Each point is reached from the start by the listed moves, each made once or not at all, plus a little noise. Is the number of moves made odd or even? Then give how often each move was made.
(in the rows, 128 means zero)

Moves:
(1): [161 115 130 107 126]
(2): [167 166 155  89 108]
Start: [141 131 131 123 121]
Points:
[215 156 160  63 100] => even (1, 1)
[182 168 158  85  98] => odd (0, 1)
[142 131 131 123 121] => even (0, 0)

Moves:
(1): [171 105 134 143 130 129 117 134 125 124 139]
(2): [149 156 126 107 122 141 142 131 128 130 120]
(3): [121 121 169 135 124 129 127 141 138 117 138]
(4): [125 141 129 162 133 124 166 139 128 142 137]
(5): [132 121 143 121 196 139 138 131 140 127 126]
(6): [111 115 131 140 113 169 132 136 113 137 129]
(7): [140  89 138 116 115 136 162 100 125 114 110]
(8): [108 123 116 104 121 113 138 162 145 112 121]
(9): [134 129 115 139 114 135 119 121 179 133 120]
Start: [109  98 139 116 161 116 139 165 142 135 133]
Points:
[160  84 158 117 209 181 158 185 134 141 134] => even (1, 1, 0, 0, 1, 1, 0, 0, 0)
[125  71 189 141 222 110 184 231 176 118 154] => odd (1, 0, 1, 1, 1, 0, 0, 1, 0)
[105  43 181  93 188 129 185 180 229  98 110] => odd (0, 0, 1, 0, 1, 0, 1, 1, 1)
[ 67  79 190 137 207 148 200 233 164 130 144] => odd (0, 0, 1, 1, 1, 1, 0, 1, 0)
[127  84 135 141 160  96 175 216 155 127 148] => odd (1, 0, 0, 1, 0, 0, 0, 1, 0)

Moves:
(1): [163 120 145 117 125 129 116 115 114 135 135 135 128 122 123 121 122 132
 134 138 134 117]
(2): [144 171 135 121 126 136 135 125 130 112 116 126 131 147 124 121 119 125
 128 117 130 132]
(3): [110 121 168 117 118 114 120 120 138 115 106 114 115 136 133 136 134 127
 123 112 115 128]
(4): [132 131 137 169 116 119 127 139 130 124 135  95 136 132 137 125 119 143
 126 132 149 120]
(5): [120 130 125 142 165 125 133 120 111 117 126 144 133 145 112 101 136 121
 124 111 129 134]
(6): [135 121 133 131 114 165 111 132 132 129 125 123 121 141 124 115 133 144
 126 135 123 125]
(7): [124 111 128 136 130 128 183 118 129 138 119 138 114 150 132 121 111 167
 135 139 114 128]
(8): [147 146 136 127 150 109 120 169 124 143 118 120 110 125 107 131 152 133
 120 127 120 145]
(9): [142 126 128 130 138 133 135 125 172 139 135 129 141 147 123 133 122 133
 124 129 132 118]
(10): [109 155 144 123 122 120 126 104 117 157 152 121 135 120 125 120 133 154
 131 124 142 143]
(11): [142 136 132 118 135 131 151 131 140 117 165 128 110 126 125 127 120 109
 111 136 121 131]
(12): [135 139 144 147 113 142 129 146 126 135 141 179 128 143 143 144 125 129
 116 131 129 124]
(13): [115 132 140 123 130 129 139 140 124 119 129 127 149 120 115 129 131 132
 134 142 133 133]
(14): [130 136 127 129 116 114 125 135 130 128 145 106 135 168 138 144 133 127
 134 143 114 120]
(15): [133 120 130 123 130 138 136 134 116 130 126 125 138 125 156 119 127 112
 117 139 121 134]
(16): [131 104 127 137 155 144 131 129 103 123 124 120 143 120 130 172 127 129
 127 128 128 128]
(17): [135 130 118 140 112 125 139 114 125 111 127 135 144 125 135 133 166 133
 130 127 133 148]
(18): [123 126 121 128 146 124 115 131 133 114 131 132 128 121 145 129 127 160
 130 141 134 125]
(19): [130 123 130 134 124 128 123 131 136 134 134 133 120 134 141 131 114 118
 165 119 132 149]
(20): [ 98 150 157 145 155 142 134 100 134 137 117 131 111 116 129 150 141 130
 153 175 125 114]
Start: [115 117 143 134 120 149 118 155 132 134 158 117 133 149 120  95 132 112
 113 142 121 108]
Points:
[154 167 181 201 115 147 182 223 124 111 154 147 150 192 175  95 142 185
 133 175 138 166] => even (0, 1, 0, 1, 0, 0, 1, 1, 0, 0, 0, 1, 1, 0, 1, 0, 1, 1, 1, 0)
[102 183 200 182 205 186 152 162 117  90 205 162 141 211 140 162 124 110
 155 202 115 119] => even (0, 1, 0, 0, 1, 0, 0, 0, 0, 0, 1, 1, 1, 1, 0, 1, 0, 1, 1, 1)
[ 82 109 249 145 142 167 190  77  80 147 140 111 160 133 144 142 170 176
 144 212 114 130] => odd (1, 0, 1, 0, 0, 0, 1, 0, 0, 1, 0, 0, 1, 0, 1, 1, 1, 0, 0, 1)
[128 146 171 191 125 149 198 146 141 125 193  70 209 222 183 133 124 209
 160 186 147 150] => even (0, 1, 0, 1, 0, 0, 1, 0, 1, 1, 0, 0, 1, 1, 1, 1, 1, 1, 1, 0)
[117 102 179 183 210 162 189 103 126 113 167 133 178 208 119 147 167 197
 160 233 116  92] => even (1, 0, 0, 0, 1, 0, 1, 0, 1, 0, 0, 0, 1, 1, 0, 1, 1, 1, 0, 1)

Moves:
(1): [141 119 123 106 119  95 139 103 143 111 127 148 121 104 125 154 119 125
 123 148 136 124 115 130]
(2): [135 173 131 129 145 121 117 131 124 105 118 137 109 136 179 129 137 117
 113 117 129 140 115 152]
(3): [129 150 138 144 129 145 141 146 117 126 135 112 113 128 126 116 146 130
 132 117 116 117 133 127]
(4): [137 138 118 157 113 128 114 139 153 147 130 128 143 151 132 163 127 119
 119 109 105 131 146 115]
(5): [130 119 112 147 165 127 127 122 109  88 132 129 123 138 126 144 151 114
 128 127 113 136 125 158]
(6): [135 130 104 110 137 173 130 118 115 147 131 111 121 130 125 135 113 146
 119 142 127 119 140 114]
(7): [121 123 102 137 137 124 125  59 139 147 106 124 107 102 134 124 125  97
 129 134 133 126 124 125]
(8): [141 115 118 118 125 135 145 135 132 124 110 107 119 128 112 129 132 128
 131 128 152 131 121 140]
(9): [130 167 104 135 130 130 134 139 134 149 122 129 139 133 113 109 138 156
 118 135 152 109 153 121]
(10): [112 141 129 138 120 130 103 133 115 172 126 146 121 116 106 134 122 127
 125 147 155 120 131 112]
(11): [129  98 120 149 123 117 138 135 124 136 193 117 138 133 123 130 137 138
 135 154 144 137 109 154]
(12): [152 100 139 116 137 127 162 144 149 157 120 142 109 114 128  97 138 128
 121 126 110 126 147 126]
(13): [128 133 133 141 138 127 143 114 123 132 108 133 163 131 127 127 117 119
 107 144 121 126 104 118]
(14): [130 125 134 135 137 113 131 117 111 122 134 125 127 158 130 130 111 131
 138 122 125 129 133 134]
(15): [127 119 138 127 156 117 117 153 142 117 133 106 116 125 140 127 112 129
 139 136 139 131 139 111]
(16): [105 127 128 132 115 133 137 137 148 123 121 127 126 125 122 138 145 162
 101 129 142 126 119 134]
(17): [117 124 131 129 119 129 141 131 104 121 121 134 135 130 146 137 148 126
 148 127 133 122 145 123]
(18): [148 124 119 113 156 122 114 122 115 119 130 120 129 114 144 134 122 160
 139 109 138 151 113 131]
(19): [127 135 134 131 138 158 143 149 121 128 146 140 135 140 106 138 121 132
 153 106 133 140 115 138]
(20): [110 119 115 140 119 124 132 163 124 110 115 135 125 132 127 131 126 133
 136 152 122 126 117 139]
(21): [127 127 137 145 108 146 131 112 118 123 115 140 132 129 127 117 128 141
 134 162 132 138 139 141]
(22): [125 127 113 125 119 109 124 130 127 147 131 112 108 136 131 122 145 124
 129 145 119 172 138 122]
(23): [ 97 138 116 160 125 114 146 130  90 134 127 131 131 100 128 127 103 121
  94 125 144 144 155 113]
(24): [127 134 120 113 155 118 132 133 139 152 119 104 138 112 136 149 123 140
 125 128 119 131 137 161]
Start: [127 101 116 142  94 114 143  99 142 125 129 150 133 110 137 135 109 150
  92 116 124 162 150 112]
Points:
[139 151  46 167 134 122 128 179 120 152 184 167 127 119 166 219  98 223
 122 163 203 177 152 116] => even (1, 1, 0, 1, 0, 1, 0, 0, 1, 1, 1, 0, 0, 0, 1, 0, 1, 1, 1, 1, 0, 0, 0, 0)
[ 72 174  77 206 106 142 173 189  40 161 126 175 135  80 110 135 113 213
 115 110 194 170 187  91] => even (0, 0, 1, 0, 0, 0, 0, 0, 1, 1, 0, 0, 0, 0, 0, 0, 1, 1, 1, 1, 0, 0, 1, 0)
[151  64  35 194 195 149 191  99 141 162 184 117 116 139 143 175 135 226
 115 109 155 181 194 133] => odd (0, 0, 0, 1, 1, 1, 1, 0, 1, 0, 1, 1, 0, 1, 1, 1, 1, 1, 1, 0, 0, 0, 0, 0)
[ 70 107  71 249 175 148 203  43  45  85 147 142 131 123 187 174  97 160
  65 175 176 214 149 162] => odd (0, 1, 0, 0, 1, 1, 1, 0, 0, 0, 1, 0, 1, 1, 1, 1, 1, 0, 1, 0, 1, 0, 1, 0)

Moves:
(1): [102 117 142 135 123 103 119 136 134 115 137 128 125 131 128 128 136 138
 130 122 139 147 133 125 129]
(2): [121 153 129 159 108 137 114 119 144 130 141 115 127 134 127 108 115 125
 134 117 138 102 142 125 141]
(3): [137 120 149 122 131 129 137 129 131 139 128 109 122 114 130 119 129 124
 130 121 128 121 123 124 110]
(4): [106 121 141 132 146 125 140 122 143 140 126 105 137 135 127 122 151 121
 138 105 117 122 122 107 126]
(5): [112 126 139 114 129 130 110 136 129 122 119 140 130 132 121 148 125 133
 119 131 124 115 123 132 122]
(6): [119 145 125 114 128 131 149 142 129 134 109 164 124 118 126 115 121 115
 102  91 125 102 140 122 139]
(7): [120 122 125 126 121 124 114 129 140 153 129 131 128 140 123 139 140 127
 135 103 143 131 143 140 108]
(8): [132 123 137 137 133 127 118 123 129 122 123 138 118 125 121 128 119 126
 108 129 142  97 131 128 138]
(9): [114 144 130 128 147 132 150 129 137 112 121 127 140 134 146 123 132 133
 112 113 124 119 117 110 103]
(10): [138 135 124 110 125 143 118 143 128 129 135 139 111 110 113 117 135 134
 120 123 140 108 144 121 128]
(11): [132 141 136 132 143 117 132 109 136 122 108 127 120 130 137 138 102 150
 134 124 129 128 128 144 127]
(12): [128 132 134 127 122 109 123 142 143 146 137 120 140 139 114 125 143 115
 126 128 117 133 135 127 135]
(13): [137 139 125 132 140 138 131 124 114 126 132 138 122 142 120 138 111 128
 129 141 112 127 124 131 126]
(14): [133 124 121 127 129 138 108  95 149 144 132 138 116 148 142 139 125 115
 144 142  93 109 135 150 104]
(15): [137  94 131 142 118 118 140 113 153 127 132 112 112 127 122 116 108 140
 151 128 120 137 148 112 130]
(16): [125 138 138 126 127 132 134 137 124 130 121 134 122 131 129 122 126 149
 125 135 137 128 127 130 116]
(17): [132 128 130 134 130 131 155 136 135 133 141 113 126 118 106 136 132 131
 129 131 126 145 114 118 152]
(18): [131 120 129 124 128 147 118 123 123 121 139 126 123 140 128 127 133 132
 132 149 121 160 129 108 131]
(19): [136 138 117 129 120 129 117 106 122 128 132 119 115 129 120 142 141 119
 118 121  96 123 137 123 128]
(20): [121 120 131 113 131 138 137 135 112 121 145 121 136 149 115 119 142 132
 115  99 147 119 122 130 136]
(21): [122 136 150 142 124 122 142 131 137 122 120 125 130 140 126 133 129 134
 139 128 130 134 140 125 128]
(22): [108 136 150 127 137 126 134 125 125 125 123 115 140 115 124 136 123 148
 120 135 133 127 144 145 130]
(23): [120 140 127 124 127 127 142 121 126 119 115 128 116 127 107 117 122 138
 132 129 132 141 133 125 126]
(24): [120 117 133 137 128 131 129 142 134 114 123 128 134 126 118 109 133 117
 120 107 125 127 142 130 131]
Start: [117 121 118 140 129 113 121 166 117 112 144 117 130 129 152 134 139 112
 121 133 122 120 147 140 132]
Points:
[ 78 185 172 136 132 115 141 157 186 120 108 111  92 124  78 103 102 138
  84  28  85  42 249 135  96] => odd (0, 1, 1, 0, 1, 1, 1, 0, 1, 1, 1, 1, 1, 0, 1, 0, 0, 0, 1, 0, 0, 1, 1, 1)
[127 157 161 170 125 116 118 111 208 109 128  90  59 140 116  74 106 132
 111  88  79  27 223 129  85] => odd (0, 1, 1, 0, 0, 0, 0, 1, 1, 1, 1, 1, 0, 1, 1, 1, 0, 0, 1, 0, 0, 0, 1, 1)
[ 64 132 191 147 155  83 160 163 199 121 132 153 101 213 107 161 111 159
 100  58 107  69 185 145 106] => odd (1, 0, 0, 0, 1, 1, 1, 1, 1, 0, 1, 1, 1, 1, 1, 1, 1, 0, 0, 1, 1, 0, 0, 0)
[ 81  86 183 129 137 128  96 158 200 167 167  92  98 154  85 153 164 145
 133 137  99  93 204 123 114] => even (0, 0, 0, 1, 1, 0, 1, 1, 0, 1, 0, 1, 0, 1, 1, 1, 1, 1, 0, 0, 0, 1, 0, 0)
[ 63 128 206 144 163  94 177 153 177 113 114  61 112 204  90 123 156 151
 123  25  81 104 191 115  66] => odd (0, 0, 1, 1, 1, 0, 1, 0, 1, 0, 1, 1, 1, 0, 1, 1, 0, 0, 1, 1, 1, 0, 1, 1)
[ 83 172 175 154 115 149  86 145 182 112 120 127  73 157 111 110 146 122
  97  69 111   8 219 139  52] => odd (0, 1, 1, 0, 1, 0, 1, 1, 1, 1, 0, 0, 0, 1, 0, 1, 0, 0, 1, 0, 1, 0, 1, 1)

Moves:
(1): [129 124 148 129 127 137 114 124 128 133 117 137 142 129 123 123 131 112
 116 128 131 141 129 123 114 119]
(2): [118 123 121 116 127 116 122 127 125 136 127 124 122 124 123 115 118 134
 119 136 103 138 127 127 116 117]
(3): [156 133 139 131 129 120 127 141 137 109 126 125 146 130 118 111 131 117
 132 121 129 137 124 136 135 136]
(4): [118 125 134 141 143 132 104 135 108 112 126 119  95 117 133 134 138 137
 142 157 128 137 134 103 121 130]
(5): [124 122 119 133 132 153 122 151 134 147 130 121 146 127 134 122 128 142
 146 134 132 148 105 142 119  86]
(6): [145 147 105 118 103 122 119 128 116 129 130 114 123 142 129 120 111 104
 139 124 148 135 130 132 133 106]
(7): [100 124 148 142 127 125 130 108 123 125 129 117 120 100 120 147  94 153
 110 154 112 107 135 135 129 140]
(8): [116 122 108 131 119 114 125 136 146 119 136 120 124 148 121 118 142 135
 126 131 123 131 125 125 130 128]
(9): [128 142 127 116 120 144 116 118 140 131 106 129 152 130 107 137 132 126
 139 133 124 125 140 113 147 143]
(10): [129 142 123 128 129 123 111 124 116 117 128 128 126 139 118 124 131 125
 125 117 123 127 129 122 130 137]
(11): [140 146 118 134 130 110 125 130 119 123 117 128 119 128 113 140 119 127
 126 131 136 129 131 122 149 134]
(12): [112 113 127 119 127 128 126 143 118 142 126  98 150 113 121 132 112 131
 123 142 128 149 134 136 124 119]
(13): [112  91 131 152 146 170 125 128 125 140 134 138 134 137 127 143 141  88
 102 140 139 130 138 140 110 105]
(14): [135 136 143 130 143 131 118 144 115 110 116 135 127 141 148 116 133 123
 145 124 138 146 132 132 117 119]
(15): [128 137 134 120 130 142 132 125 128 126 111 128 129 131 112 117 124 135
 122 139 142 123 134 119 101 110]
(16): [136 113 135 135 119 134 143 132 121 125 144 134 132 135 118 158 109 110
 127 125 135 148 136 148 133 147]
(17): [126 139 124 129 131 121 146 115 148 120 128 122 126 121 126 120 149 118
 146 124 129 119 146 125 121 138]
(18): [132 107 149 149 106 125 177 118 128 119 127 130 137 115 118 140  87 150
 121 106 138 115 132 128 147 151]
(19): [135 138 134 129 119 141 121 146  99 127 117 145 137 118 128 128 127 122
 145 130 144 134 130 137 134 133]
(20): [124 135 131 137 134 139 131 145 121 103 126 125 127 126 133 143 138 129
 139 125 123 122 116 128 114 121]
(21): [127 158 119 130 128 145 135 132 119 136 125 128 124 126 125 138 152 121
 118 127 122 114 103 123 153 137]
(22): [131 141 135 129 137 104 132 105 126 117 135 140 138 138 119 120 118 114
 113 130 122 107 114 131 132 135]
(23): [132 112 135 119 124 130 139 110 131 143 120 121 130 126 122 130 140 116
 134 132 137 121 139 143 123 131]
(24): [130 120 151 135 135 137 129 122 143 124 110 141 147 130 124 115 110 124
 122 120 143 125 117 128 125 146]
Start: [138 118 141 124 138 146 103 139 116 149 102 129 136 122 136 126 111 126
  99 125 130 132 121 131 144 148]
Points:
[113  63 222 162 118 214 161 127 115 138  51 124 233  69  40 152   7 103
  71 160 158 145 179 169 132 197] => even (0, 1, 1, 0, 0, 0, 1, 0, 1, 0, 0, 1, 1, 0, 1, 1, 1, 1, 1, 0, 0, 0, 0, 1)
[108 159  98 108 125 163  48 172 107 181  62  91 191 135  69 124 124 127
  88 151 102 181  93 111 173 114] => odd (1, 1, 0, 0, 1, 0, 0, 1, 1, 1, 1, 1, 0, 0, 0, 0, 0, 0, 0, 0, 1, 0, 0, 0)
[122 168 142 140  95 145 130 114 125 103  69  76 124 103  62 113  81 151
 107 165 120 106 143  90 170 175] => odd (0, 1, 1, 1, 0, 1, 1, 1, 1, 0, 0, 0, 0, 0, 1, 0, 1, 1, 0, 0, 1, 0, 0, 0)
